Each row of a before or after table is a point. The points were changed in one or more steps. Then noise was added and the rows were shuffled. The steps act on how far a point lies along the listed directions, d1 being the first. What was done? A step turns or swaps two directions, mirrors them in a line or flattens them onto one, adds a multiple of one to another, or multiplies one. Angles are multiples of 10 degrees, from the lower direction toward the higher: turns from -170 to 170, lines from 10 to 170 but not 90. Use the fewest steps. Two steps may share a direction if one is a turn and the other turns, adds or multiplies; they go together, in the order done. Otherwise the lowest direction goes first.

Directions:
(1): [-1.1, -5.3, -2.0]
(2): [ 3.4, -2.3,  4.0]
(3): [ 4.5,  0.4, -3.6]
Before:
array([[-2.3,  0.7,  2.6],
       [-0.4, -4.3, -1.0],
       [ 0.5, -1.8, -4.1],
       [-0.4,  2.5,  1.7],
       [ 2.1, -0.8,  1.9],
       [-2.3, -4.1,  1.1],
       [-3.0,  0.5,  4.1],
       [ 0.0,  2.9,  3.4],
       [ 0.6,  2.0,  2.5],
       [-3.1,  0.8,  5.0],
       [ 4.4, -1.5, -4.8],
       [ 1.4,  1.9,  4.0]])
After:
array([[ 2.2,  4.7,  3.0],
       [-1.7, -8.1,  0.0],
       [-0.5,  0.9,  5.4],
       [-0.2,  1.6,  6.5],
       [ 3.4,  5.1,  4.4],
       [ 3.0, -0.2,  0.8],
       [ 2.0,  6.1,  4.7],
       [-0.9, -8.4, -2.6],
       [ 0.6,  4.7,  3.0],
       [-1.7, -4.2, -5.1],
       [-1.0,  0.9,  3.7],
       [ 1.4, -2.4, -7.1]])
Steps: multiply d1 by 2; turn d2 and d3 by 30 degrees

Directions:
(1): [-0.8, -5.1, -1.7,  5.3, -2.9, -0.3,  2.3,  1.7,  5.1]
(2): [-2.8,  0.8, -2.7, -3.9, -0.7,  3.4, -3.3, -3.3,  5.9]
(3): [ 3.7,  1.5,  1.0, -2.9,  0.4,  4.9,  5.9,  3.1,  2.3]
Before, 9 rows:
array([[ -1.0,   2.9,  -2.6,  -2.8,   1.3,   0.8,   0.1,  -1.5,  -0.5],
       [ -2.0, -10.9,  -5.1,   9.5,  -5.1,   2.8,   5.3,   1.2,  13.4],
       [ -2.1,   0.1,   1.0,   0.0,   0.2,  -1.7,  -1.6,  -0.1,  -1.3],
       [  0.1,  -0.4,   2.9,   3.0,   0.6,  -4.0,  -0.6,   0.7,  -3.4],
       [  1.3,   5.8,  -1.6,  -2.6,   3.7,   3.3,  -0.6,  -1.2,   0.7],
       [ -3.4,  -4.0,  -2.0,   3.4,   0.7,  -2.1,   2.8,   2.1,  -0.1],
       [ -1.5,   2.0,  -0.7,  -0.8,   0.7,  -1.4,  -2.8,  -2.8,  -1.4],
       [  3.0,   0.5,   6.5,   0.4,   1.1,  -3.9,   1.8,   2.2,  -7.0],
       [ -0.4,   3.1,   1.1,  -3.1,   0.4,   2.8,  -2.0,  -2.8,   1.0]])
After:
array([[  4.4,  -0.3,   6.3,   0.1,  -0.4,  -0.2,   6.0,   4.5,  -2.8],
       [ -3.1,   1.4,  -0.6,  -2.5,   3.9,  -1.3,  -0.4,   0.0,  -5.5],
       [  3.1,   2.8,   3.0,  -1.5,   1.6,   0.8,   2.1,   2.2,  -1.5],
       [ -0.7,   1.1,   0.7,  -2.3,   0.1,   1.0,   0.7,   1.1,   0.3],
       [ -6.6,   1.1,  -1.4,  -1.0,   3.4,  -6.8, -13.9, -10.3,  -8.1],
       [ -1.2,  -1.1,  -4.3,   0.5,  -0.6,   1.4,   2.6,   0.1,   3.0],
       [  0.3,  -0.4,  -3.0,   5.0,   0.3,   1.1,   2.0,   0.5,   5.3],
       [ -0.4,  -1.5,  -0.8,   1.9,  -2.5,   1.9,   0.4,  -1.0,   5.0],
       [  0.2,   1.7,  -0.3,  -1.8,  -0.1,   2.6,   2.1,  -0.4,   3.7]])
Steps: turn d2 and d3 by 30 degrees; turn d1 and d3 by -130 degrees
